Each wall is flat, endless, passes through zero and stands at right angles to its row. A trip goes straight from one point to another. Which walls does it cross, in order?

Walls:
(1): [ -2 -39  -2]
(2): [ -9 -18 -32]
(3): [-69  52 -22]
Trips:
[-72 -34 -23] to [-31  48  44] -> 1, 2
[-74  83 -39] to [-62 -32  13] -> 1
[-69   7  18] to [49 56 25] -> 3
[-45   5  21] to [-47  22  20] -> none
[-20  -9 -34] to [ 30 -90  23] -> 3
[ -6 -13  80] to [-65 -17  32] -> 3
[-16 -71  30] to [ 13  39 -50] -> 3, 1

Walls:
(1): [ -2  17   1  29  31 -86 -21 -50]
(2): [-38 -20  22 -16  79 -37  53  19]
(3): [ 54 -35 -52 -21  25  22  53  14]
(4): [ 14 -21   5  38 -39  18  12  31]
Trips:
[  6  -9 -15 -60   1  11  34 -41] to [ 25  20  34 -13 -14  55  32  29] -> 2, 4
[ -9   2  11  50 -79  21 -27  74] to [ 26 -44  47 -72 -33 -18  57 -29] -> 3, 2, 4
[  6 -48 -10 -96 -31  62   6  43] to [ 13  28  22  14  -8  24 -15   9] -> 3
[51 50 16 36 21 -5 58 25] to [ -6 121  20 -33  24  26 -53 -62] -> 4, 3, 2
[ -3  67 -71  33  48 -17 -20 -57] to [  2 -43  44  12  -4  36   1  69] -> 3, 2, 4, 1
[-26   6 -25 -24  48  28 -24 -12] to [ -7  14  29  15  34 -28 -25  -8] -> 1, 3
[-55  11  50   9 -11  -5   9  57] to [-12  -4  13  16  52  60 -50 -27] -> 4, 2
[ 27  15  14 -55  47 -16  68 -29] to [  3  -4  20  -6  80 -24 -15  50] -> none

Walls:
(1): [ -3  64   6   2  67 -58 -53 -69  20  41  90 -57]
(2): [-27   4  44  17 -19 -79 -17 -16  20 -85  21   5]
(3): [ 66 -41  13 -43  27  24  38  31 -55  54 -29  13]
Trips:
[-10  63 -69  37  -5  11  27  -6  16 -44  20  48] to [ 47   9  44   0 -66 -19  38  45   2   5 -28  30] -> 3
[  6  26   8 -30  39 -13 -77 -53  -1  18   1 -39] to [  21  -19  -41   12 -108  -20  -57   31  -26   58  -42  -18] -> 2, 3, 1
[ 27 -44 -36  26  49 -39 -21 -35 -38 -17 -66   7] to [-22  50  56 -46 -31 -47 -27  20 -57  85 -41  92] -> 2
[ 31  -1 -69 -22  84  74  13 -90 -20  19  42 -35] to [-68 -10  11   6  28 -61  -2  42  34  16  46 -79] -> 3, 2
[ -54  -24  -53  -19 -111    5   68  -49   14   29 -100    2] to [  -2 -121   -5   19  -41   61   -4   63   15  -10   40   20] -> 3
[  0  23   7 -46  -1 -26   0 -12 -39 -34  47  22] to [ 23  76 -48  31  19 -37  24 -11   6   3   4  38] -> none
[  7 -39 -19 -49 -53 -20  -8 -25 -12 -12 -87  47] to [  40   53   -3   21  -70   13   84   15 -117    3  -51  -25] -> 2
[ 16  27   2 -73   7 -37 -54  63  66  16  31  -4] to [  8  15  19 106  -7  31  28  39  -9   6  41 -35] -> 2
[ 16 -24 -40 -20 -18  52  -8  14 -85 -18 -35  80] to [-52 -52  14  38 -38  79 -14 -35  38 -17  22  -6] -> 3, 2

Walls:
(1): [  2  15  93 -51  -3  33  -5  30 -20  33 -21 -59  42 -46 -15 -49 -29  23
 -57 -28]
(2): [-39 -25  15 -11 -40  10 -12 -60  75 -10 -69   1  43  50 -47 -40  31  68
 -77  22]
(3): [  8  14  -3  53 -83  47 -18  -7  42 -19  10  86 -28 -63 -40  -8 -36 -21
 -18  -8]
(4): [  8  14  72  21  38  -8  -4 -12   7  -2  34  45  26  20  58 -45  -9 -67
  83 -56]
(5): [ 59 -95 -19  55  15 -67  13 -52 -17  -3  39 -68   4 -73 -37 -15   1  30
  79 -34]
(6): [  18  -59   22   70    4   -7  -21  -13   10 -108  -23   43    6   64
   54   58  -38   14  -14 -107]
Trips:
[ 31 -25 -17  53  13  18  62 -97  38 -97  63  16   3  37   4 101  21  29
 -19  33] to [-39  24  -3 -26 -23  13  53 -41 -48  -5 -60 -21 -26 -28  22 -41 -21   7
  26  19] -> 3, 6, 1, 5
[-19 -10  55  17   9 -57 -84   4 -20 -23  23  71 -64  69  20   9 -35 -23
  -9 -29] to [ 12 -43  12  66 -54  55   5 -22 -64   8 -10   5 -16 -50  33 -66  26 -41
  41  -8] -> 5, 1, 6
[  47   -7  -41   22    8   18 -111  -18   80  -39  -63  -47  -37   25
   42   19   38  -12    8   68] to [-16  20   7 -17 -15 -69 -38  14 -36  13 -21 -39 113   8  47  -4   4   8
  -7 -36] -> 1, 4, 5
[-43 -52  76 -27 -37  59  19  41  16   5  63 -57  19 -93  -9 -62  17 -23
  16  36] to [-11 -47 -42 -83  15  31 -68  21  59 -11  67 -39 -12   5  13  60  66  -8
  17  26] -> 4, 3, 1, 5
[-79 -14 -12  18 -10  58  54 -13 -16 -36 -36 -68  35 -60  38  56 -60  -6
  24  25] to [   9   34   12  -31   -5  -18   66   18   -9    8  -48  -66   43  -54
   27   22   43 -101   31   27] -> 6, 4
[ 20  84  17 -36  27 -50   3  77   9  15 -43  30 -13   1 -10 -25  33 -31
 -31 -14] to [106 -60 -36  37 -17  30   2 112  25 -29 -47 -88 -41 -23 -32  -9  -3 -65
   4   6] -> 4, 3, 5, 6
[ 21  39  39  24  90 -65 -15  24  24  23  14  31  30 -16  78 -28  75   2
  17 -34] to [-11  26  23  78 -84 -84 -17  -2  -5  30  16  25 -89 -33   4   9 -26 -51
 -35  27] -> 3, 6, 4

Walls:
(1): [  0  -5   2  22 -17   7  25 -43  -5  37   1  22 -52   6  18   7  96  -3
  55   1 -30  19 -67   6 -16   3  29 -26 -49 -26   9   8  16 -30  59 -12
  47   6  16 -24 -18 -33  32  -6   2 -11  25 -34]
(2): [ 52  25  24 -41 -48  12   0 106  26  20 -86 -12 -11 -20   1  34  -1 -16
   9   8 -42  15 -42  54 -42 -23  17  32  66 -16  57 -32  26  20 -37 -40
 -68  35  12  13  -4  -9  25  19   6  55 -57 -55]
(3): [-31 -29  68  21 -48 -20  76 -20  67 -12 -18  19   2  23   3   3  31 -18
 -20   2 -47  34 -17 -21 -25  37  72 -37 -23 -36 -53  63  38 -12 -13  -2
 -19 -21 -15  -8  32  -2 -29  35  37  -8  18  46]
(4): [-42  81   4 -37   5  -2  53  63 -55  -8  41  85 -41 -37 -55   5  27  54
 -32  41  36 -24  34 -46 -84  89  45 -33 -77  68 -12 -82 -36  12 -56   4
  -4  37 -42 -15  19  -5 -55 -11  43  59 -15 -25]
(5): [-36 -12 101   2 -49  12 -42   9  16 -69   2  -7 -19  29   7  -2 -10  23
 -38  20  43 -27 -31  -8  13 -34 -29 -15 -76  44  18 -54 -44 -41   9 -38
  63  18 -41 -24 -39  -8  46 -25  27  53 -14  57]
Trips:
[ 21 -39 -57  -2 -24  46  20  36 -39  31 -61 -16 -34 -64  39  20 -48  32
   0   3  15 -20   3  22  26  55  -1 -58   4  -7   1 -12 -22  10 -37  -2
  29 -21  21  -7  12  17  14   9  31  32  31 -30] to [-23  32  -7 -32  10  25  -5  19 -35  -4  12 -13   8 -57  15  33  -1 -53
 -84  14  -5   8   1 -57  16 -59   0  37 -15 -17   0 -41  30 -46  15 -34
  31 -27  43  53 -47 -37 -27  25 -19  28  -1 -31] -> 5
[ 38   5   9 -15 -25  52 -17  41  -2  -2 -74  62  21 -32  50 -24 -10  -2
  29   9 -33  68 -60  -8  58 -32  -5 -43  19  79 -19   7   0  81  -8   3
  26 -17 -14  32  21 -12  46  32  12 -23  -5 -15] to [ 25   0 -33   4  -7 -54  11   4  -1 -10   8 -84 -11  18  -5  28   1  47
 -25 -51  22 -21  18 -46  14 -31  -5 -16 -14 -18   8   7  15   4  16  10
  45 -37  -8 -96  28  93 -24 -26 -22  60  16  11] -> 5, 1, 2
[ 22 -78 -50  41 -63   0 -14 -90 -71 -74  53  17  24 -68 -25  41  50 -38
  47 -18 -19  46  32  36 -16  -1 -20  23  30  38 -17  46   3  26  -5  -1
  -1  82  57   8  35  73 -49 -16 -50  37   6 -19] to [  29   30    8   18   33   24  -20   28  -24   25   40  -54   20   16
   12   -9    1   32   14  -18  -16   33   72   32  -16   43  -22  -31
  -80   19   35  -21   21   -1  -30   63 -100   34   -5   19    5    8
  -78   46   45  -34   -3    1] -> 1, 4
[-13  -8  36 -39  -4   4  14 -46 -44  14   9 -31 117  47  52 -33  20 -84
  50  54  76  38   8  -8  44  26 -74  86 -33 -38 -33  50 -74  30  38 -47
  27   2  28 -20  37 -35  26   9  17 101  42 -15] to [ 28 -31  63 -21  34 -16  25 -73  -3 -26  -4  24 -22  43 -65 -25  10  40
 -10  30  43 -20 -39   6  27   1  20  16 -44  41  -7  -2  91  65  10  -4
   2 -35 -15 -10 -13  43 -54  38  38  -4 -31 -26] -> 3, 4
[-10  -6 -26  30 -45  21 -20  34 -35  21  35   2  -8  25  44  11  44  45
 -74  28  27 -59  34 -28  19  -2 -64 -14 -19  30 -57  22 -28 -43  32 -45
 -12  -6 -31  28  -8  55  -9 -43 -45   2 -50  31] to [  1 -27 -12  12 -21  -2  -9  26 -11 -17   0  29 -67  21 -26  15  56 -15
 -48   6  -3 -24 -21  11  48  40  24   4 -47  28  20  45  33  24  39  18
   9  -1  95 -55 -22   4 -13  -1 -17   2 -76 -18] -> 1, 3, 2
[ 15  41   0  -7 -38  12 -22  42 -13  26  20  11  -6  43 -10 -17  76  51
 -59 -57   4  71  11  -6 -18   4 -47 -31  -3  25  65  21   0  -9  12   0
 -17  17  -1   2   6  29  -5 -19   4  73  61  22] to [ -3  18   2 -57  -5 -49  17 -55  -4 -14  36   9 -27 -50 -31 -60 -64 -24
 -19 -71 -67   7  10  34  79 -33 -25  32 -12  15   3  36  20 -46 -35   9
 -16   1 -14 -55  32 -38 -10  40  69   6 -21 -45] -> 1, 3, 5, 4, 2
[ 42 -42   6  64  15 -24  16 -70 -46 -26  59 -31   9 -28 -23  -5  32 -80
  -4   4   2 -10  17 -94 -36  32   7  68   4  20  11  11  -3  31  21 -17
  23  40  74 -50   3 -18  17  38 -45  18  11 -44] to [ -24   -9  -72   90  -68   38   14   13   15  -34   -6   20   13   17
    4   -4  -39   24   37  -43  -43  -32   11  -16   42   55   26   -6
  -13   49   11  -54  -16  -24  -76 -108  -11   -3   39   19  -26    7
   -8   91    9   27  -42   23] -> 4, 3, 1, 5, 2
[ 52  94 -49  38 -27  10  26 -19  35  -4  46  42 -64  57 -31   1  -5 -46
  49 -37 -22 -22   1   6   4   4 -22 103  23 -68  12   9   0  38  61 -33
   0 -17  11  -3 -23 -21  28 -46 -10  37  52 -28] to [-14 -44  59  32  10 -24   9  23 -12 -35 -22  35 -23 -30 -36  22 -60  51
  12  -6  23  -8  30  81  11   0 -16  11  71 -11 -30  45  43 -45 -49 -27
  16 -37 -91  -2  28 -32  23   6  29   0  50   4] -> 3, 1, 5
